Every row gives one point. Two turns around zero, p and q, are shown by what they do to some points. Write where each new point lands after one turn and then the other. Backwards means that the second turn is done in reverse. Each puzzle has new turns, and all numbers are rounded.

Turn p:
[ 1.7 -0.7] => [ 0.3 -1.8]
[ 0.2 -2.0] => [-1.6 -1.2]
[-0.7  7.1] => [5.7 4.2]
[-1.1 -4.4] => [-4.3 -1.3]
Turn q:
[ 6.0 -2.8] => [ 6.5 -1.3]
[-3.8  0.5] => [-3.8 -0.4]
[-0.3 -1.5] => [ 0.1 -1.5]
[-1.8  3.8] => [-2.6  3.3]
Where do these land?
p, then q: [1.6 1.8] => [2.4 0.1]
p, then q backwards: [ 3.4 -3.5] => [-2.3 -4.3]
q, then p: [-5.1  1.7] => [-2.4  4.8]

Turn p:
[ 0.0  3.5  0.4 -1.3] => [-0.9  3.5  1.1  0.2]
[-0.7 -1.5  3.3  1.5] => [-2.7 -2.6  1.0 -1.0]
[ 0.2  8.6 -6.9  1.7] => [ 0.6  8.2 -4.2  6.2]
[-3.1 -4.2  2.1 -2.1] => [ 0.0 -2.8 -0.3 -5.3]
[ 1.9 -1.2  0.6 -1.8] => [ 1.7 -0.7  2.2 -0.5]
[ 1.8 -5.2  0.5  1.9] => [ 1.3 -5.7  0.3  0.4]
Turn q:
[ 1.2 -0.5 -9.9  2.1] => [ 7.2 -0.8 -2.6  6.7]
[-2.9  4.8  2.5 -5.9] => [-4.6  6.4 -2.6 -1.7]
[-0.3 -1.7  1.5  2.2] => [-0.7 -2.3  2.1 -0.1]
[-2.9  1.1  2.1  2.3] => [-2.6  0.6  3.3  1.2]
[ 5.4 -1.3  1.4 -3.1] => [ 2.2 -1.0 -2.6 -5.5]
[-2.8 -1.6  1.1  0.0] => [-3.0 -1.3  0.2  1.1]
[ 2.3 -0.7  1.4  2.5] => [ 1.5 -1.7  2.5 -1.7]
Where do these land?
q, then p: [-7.4  1.7  1.9 -2.3] => [-5.0  2.5 -5.7 -1.6]
p, then q: [ 2.1  2.0 -2.5 -0.2] => [ 2.4  1.1  2.8 -0.4]
q, then p: [6.3 0.9 0.8 2.7] => [ 2.5 -0.2  6.5 -0.2]
q, then p: [ 4.2 -4.0  0.3 -1.2] => [ 5.4 -1.8  0.9 -1.4]
p, then q: [-5.3 -0.6 -0.6  1.1] => [ 0.2  1.0 -4.1  3.5]

Turn p:
[-0.3 -2.8  1.9  4.5  3.4 -0.3 -0.3  5.8] => [-2.5 -4.5  4.7  1.9  4.0  1.7  1.9 -1.6]
[ 1.7 -9.9  2.8  8.5 -2.4  2.6  2.9 -1.9] => [ 2.9 -6.7  0.7 -4.5  2.3  9.6  5.3  2.3]
[-3.7  4.3 -1.3 -0.6 -2.0  0.7 -1.6 -2.1] => [ 0.9  1.9  0.5 -0.5 -5.6 -1.9 -1.7 -1.9]
[ 3.4 -6.6  3.2  4.1  0.2 -1.2 -5.4  2.3] => [ 1.2 -3.1 -0.4  0.9  6.2  6.2  1.7 -5.1]
[-0.9  1.1 -5.5 -4.0 -1.3 -0.5  0.2 -0.1] => [-3.5  1.5 -3.3 -2.3 -2.0 -3.1 -2.4  0.0]
[ 1.2  3.2 -1.0 -2.3  3.5  2.7 -0.4 -1.1] => [-2.3  4.4  0.2  3.0 -1.3 -0.1 -0.5  1.7]
[ 2.8  3.9  0.3  0.2 -1.5 -0.5  1.8  1.7] => [ 1.0 -1.6 -0.5  3.1 -0.4 -1.4 -3.2  2.4]
[-1.7  4.7 -1.7 -3.9  1.5 -4.0  1.7 -3.6] => [ 0.6  3.2 -2.6  1.1 -3.0 -6.8  1.4  0.9]
[-2.5  2.0  1.1 -6.5 -1.6  0.4  1.2 -1.0] => [ 1.6  4.7  0.5 -2.8 -0.4 -4.2 -2.6  1.2]
Turn q:
[ 0.7  0.1 -4.1  2.9 -2.2  1.3 -6.1 -3.2] => [ 5.1  0.6  2.9  1.0 -3.3  1.1 -3.0 -4.8]
[-3.0  5.7  0.8  1.3 -0.6  0.8  2.8  2.2] => [ 0.1  1.3 -3.7  4.1  1.9 -4.5 -0.2  1.4]
[-0.3 -4.3 -6.2 -2.7  2.0 -2.5 -6.4  1.1] => [ 3.0  0.5  0.2 -8.6 -3.6  0.7 -1.4 -4.2]
[ 5.9 -3.8  0.3  4.3 -5.1 -2.8  0.1 -1.5] => [ 0.2 -4.5  8.9  0.5  0.2  0.2 -2.2  0.7]
[-2.8  0.6  1.1  5.6  3.6  1.3  0.7 -3.3] => [ 0.0  1.9 -2.0  3.4  2.2  3.5 -5.5  0.4]
[-2.5  1.9 -0.2 -5.5 -0.6 -2.8  1.8  1.6] => [-3.7  0.1 -3.0 -1.9 -0.4 -4.0  3.1 -1.4]
[-3.3 -1.7  4.6 -4.3 -1.1  3.7  3.9  5.5] => [-1.7 -4.0 -5.9  0.3 -0.8 -0.4  5.4  5.4]
[-0.6 -0.7 -0.4  1.1  0.7 -0.7 -0.3 -2.2] => [-0.7  0.2  0.3  0.2  0.2  1.4 -1.9 -1.4]
[ 0.4 -0.2  4.6 -4.7  2.8  1.3  1.9 -2.2] => [-4.6  2.0 -1.4  0.6  0.1  3.6  4.4  1.3]
[ 5.8  2.2 -6.3  2.0 -0.2 -1.1  3.9 -4.4] => [ 1.7  1.0  5.6  0.7  7.5 -0.7  0.0 -5.1]
[-0.3  0.2  5.7  0.0  0.7  1.6 -2.3  6.4] => [ 0.8  0.8 -1.9 -0.1 -3.9 -1.0  1.2  7.7]
Where do these land?
p, then q: [-2.9 -1.8 -2.8 -1.9 -0.3 -1.3 -1.8  2.4] => [-3.5  0.8 -1.9 -0.7 -1.6  0.8 -0.3 -3.7]
q, then p backwards: [-0.2  0.8 -2.3  5.3  2.1  0.9  1.1 -3.1] => [ 3.5  0.5  3.3 -1.6 -1.7  1.2 -3.4  2.9]
p, then q backwards: [-5.5  2.3  6.8 -9.2  1.0 -2.7  2.6  3.3] => [ 6.6  7.2 -5.2  3.3  0.3 -6.2  0.0  4.6]
p, then q: [ 0.0  3.7  5.2 -1.2  2.6 -3.2  1.4  7.1] => [-4.0  3.5  2.5 -1.8 -1.1  1.8 -6.4  5.3]
q, then p backwards: [-2.9 -2.5 -2.7  0.2 -6.6  3.8 -0.5  0.9] => [ 0.1  1.6  0.4  6.3 -3.6 -5.1 -0.2 -0.4]
p, then q: [ 2.2 -2.0  0.2  3.9  1.6  3.4 -3.6 -1.0] => [ 3.2 -1.0 -2.2  4.4  1.5  3.6  0.8  0.1]
q, then p: [ 4.2 -2.5 -0.8  0.6  2.0 -1.3  4.2 -3.5] => [-0.4  4.5  5.1  0.8  1.2  0.9  3.2  1.0]
q, then p backwards: [ 3.8  2.0 -3.6 -2.4  0.6  1.7  1.6 -4.1] => [-1.4 -3.1  4.0  0.2  3.5 -1.1 -4.3  0.0]
p, then q: [ 1.3  0.0 -0.1  4.7 -3.0 -1.1 -4.9 -2.0] => [ 3.0 -2.4  3.3  2.2  1.1  4.3  0.6 -3.4]
